Each row is a point. Two turns around zero, p and q, are shown by what they do to some points. Where does a point land after both, in the order given? Backwards means that the second turn is done in reverse. Each puzzle has new turns, and all numbers are rounded.

Turn p:
[ 2.1 -6.2] -> [ 4.9 -4.3]
[-2.6 -0.1] -> [-2.2 -1.4]
[-0.1  6.7] -> [-3.4  5.7]
[ 0.6 -0.4] -> [0.7 0.0]
Turn q:
[-0.3  4.2] -> [-2.1  3.7]
[-3.8  0.5] -> [-3.6 -1.2]
[ 4.1 -4.7] -> [ 5.7 -2.5]
Where do these land?
q, then p backwards: [-6.0  1.1] -> [-5.9  1.6]
q, then p: [ 2.6 -3.3] -> [4.2 0.3]
p, then q backwards: [3.4 2.3] -> [3.2 2.6]

Turn p:
[ 3.5 -2.5 -3.0 -2.7] -> [ 4.7 -1.0  0.3  3.5]
[ 3.2 -1.4  4.5  2.4] -> [-3.1 -3.2  4.0  1.4]
[ 1.2 -5.4  1.4  1.0] -> [-1.1 -4.6 -0.7  3.3]
[-1.8  1.1 -0.2 -3.2] -> [ 2.3  0.1 -1.1 -2.9]
[-6.1  8.1 -2.7  2.5] -> [-2.7  8.7 -2.5 -5.2]
Turn q:
[ 1.3 -6.6 -1.2  0.0] -> [ 0.3 -3.8  1.7 -5.4]
[-5.6 -3.3  2.9  1.2] -> [-4.3 -5.4 -1.8  1.0]
[1.8 3.4 3.1 1.4] -> [-1.9  3.2  2.2  2.7]
[ 4.1  5.5 -4.5 -5.7] -> [ 5.5  7.7 -3.0 -1.3]
[-1.6  1.0 -0.3  3.2] -> [ 0.5 -1.7  1.0  3.1]
Where do these land?
q, then p backwards: [-3.3  0.3  5.7  3.2] -> [ 1.5 -3.0  2.5  6.0]
p, then q: [ 2.2 -4.0 -2.6  4.3] -> [ 1.3 -4.3  3.2  4.0]
q, then p: [-0.7  1.0 -4.7 -5.7] -> [5.7 3.8 1.4 2.7]
p, then q backwards: [-1.9  5.9  3.6 -0.1] -> [ 5.2 -3.5  2.4 -2.4]
q, then p: [ 3.7 -3.2 -2.0 -1.6] -> [ 4.1 -2.2  2.2 -2.0]

Turn p:
[ 5.0  1.8 -2.0 -0.5 -2.5 -2.9  1.9  1.3] -> [ 0.8  1.9  1.1  1.3 -2.3 -1.8 -5.3  3.0]
[ 1.9  4.7 -8.3 -3.8 -0.7  1.9 -2.5  0.1] -> [ 6.9  0.4  2.6  2.6 -1.0 -1.9 -4.9 -5.4]
[-0.9 -5.1  4.3 -3.5  1.3  1.3  1.3  1.5] -> [-3.2 -5.0 -1.1  1.4 -2.5  2.9  3.1  1.4]
[-0.2  0.7  5.3  2.8  4.8 -1.0 -1.4 -3.5] -> [-4.6 -1.1  1.0 -6.3  3.2  0.7  1.0 -0.4]
[-1.4 -1.7  4.7 -0.2  2.9  6.2  1.6  2.1] -> [-6.4 -2.2  0.0  2.8  0.3  2.1  3.6 -3.2]
[-1.5 -1.1  7.2  2.8 -3.1 -4.1 -3.8 -5.9] -> [-0.8  1.2  3.2 -7.7  1.0 -0.4  5.9  5.6]
[-2.5  0.4  2.9  0.6 -1.4  0.3  0.7  5.3] -> [-2.9  2.2 -3.1  1.2 -3.6 -0.8  2.7 -0.7]
[-6.5 -1.8  4.3 -3.4  2.2 -2.5  5.6  1.7] -> [-2.7 -0.4 -5.5 -1.3 -3.5  8.0  2.5  0.6]
[ 3.5  0.1 -9.7  3.1  0.4 -0.5 -4.8 -0.3] -> [ 6.6 -0.9 -0.5  1.4  4.6 -7.0 -4.5 -1.5]
[ 2.6  2.0 -8.7  2.2 -3.8  1.3  1.3 -2.3] -> [ 6.2  3.7  2.0  4.6  4.0 -1.8 -4.2  0.4]
Turn q:
[ 3.1  1.2 -3.7 -7.3 -0.7 -3.8 -4.7  0.0] -> [-2.3  3.7  3.4  3.5 -6.1 -1.1 -4.5  3.8]
[11.0  0.9  2.8  0.8  3.9  0.2  4.2  3.4] -> [ 7.5  6.2 -7.2 -2.1 -0.2 -3.3 -3.5  0.3]
[-3.3 -0.8  2.9  1.1 -3.8  2.4  1.1  1.7] -> [ 0.6 -2.8  2.0 -1.8  0.5 -2.0  3.8 -3.3]
[ 5.2  3.0 -6.1 -3.3 -1.2  3.0 -2.1  0.2] -> [-4.1  4.0 -2.0  1.0 -2.6 -5.0 -0.6  5.4]
[-3.2 -4.7 -2.0  1.3  0.0  0.5 -2.1  4.2] -> [-1.1  1.5  4.8 -4.8  1.2  2.2  2.1  0.5]
[-3.2  1.0 -0.4 -2.4  1.6  4.4  0.2  0.8] -> [ 0.4 -2.6  2.2  0.2  2.5 -2.4  1.8  3.7]
[-2.8  3.5  3.9  4.6  0.6 -1.6 -1.5 -5.3] -> [-0.5 -2.3 -2.2  6.0  2.9  3.6  1.9 -4.2]
[-4.6 -5.9  2.5  2.9 -0.3  1.1 -0.9 -8.1] -> [-4.6 -4.7  1.7  0.3  6.7  2.6 -2.9 -5.6]
[-2.2  1.9  0.1  2.1 -0.2 -6.1  5.9  3.0] -> [ 4.1 -3.2 -2.7 -2.3 -4.9  5.1  1.9 -0.6]
Where do these land?
q, then p: [ 0.3 -5.9  3.6 -3.5 -0.8 -3.8  0.0  1.8] -> [-0.7 -2.4  6.8 -3.3 -2.2 -1.4  2.5  1.3]
q, then p: [-0.9  2.7  2.2 -4.3 -5.1  3.1  4.3  5.9] -> [ 0.5 -0.1 -0.4  0.3 -4.6  1.2 -2.9  9.4]
q, then p backwards: [0.3 1.9 0.9 3.0 3.2 6.3 0.0 6.9] -> [-4.4 -2.1 -0.6  5.5 -4.8 -1.6 -4.0 -3.8]
p, then q: [ 0.4  3.6  0.6 -2.1 -1.3 -5.0  4.9 -3.2] -> [ 0.4  2.6  2.7  2.8 -0.1 -6.3  3.7  1.8]
q, then p backwards: [-4.6 -1.5 -2.7 -3.2  3.0 -3.1  0.8 -3.2] -> [ 4.1 -2.7  1.2 -4.0  2.0 -0.6  4.0 -3.0]
q, then p: [ 1.9  6.3 -0.2  4.3  5.1 -2.0 -4.3 -1.9] -> [-2.1  5.3 -1.3  3.2  5.7 -2.7 -2.8 -4.7]
p, then q: [ 2.2 -4.2  1.8 -1.7  3.6 -0.6  5.1  0.7] -> [-2.5  0.5  4.5 -4.0  3.7  0.5  3.2  1.0]
q, then p: [-3.1 -2.6  0.3 -2.2  2.7  4.5  0.8 -1.4] -> [-2.9 -5.1 -3.3 -2.2 -1.1 -0.2  0.2 -0.2]
p, then q: [ 4.6 -1.6 -0.4 -1.9 -3.4  2.0 -1.1 -2.0] -> [ 4.0  2.2  0.7 -1.1  0.7  0.7  0.7 -5.0]
q, then p backwards: [ 4.5  1.5 -8.2  4.4 -2.0 -3.5 -5.3 -0.6] -> [-2.9  3.7  6.6  2.7 -1.7 -0.9  7.4  4.8]
p, then q: [-5.7 -0.4  1.9  7.2 -5.1  2.0 -5.1 -3.0] -> [ 7.5 -4.4 -6.7  0.2 -3.3  1.4 -2.4  3.9]
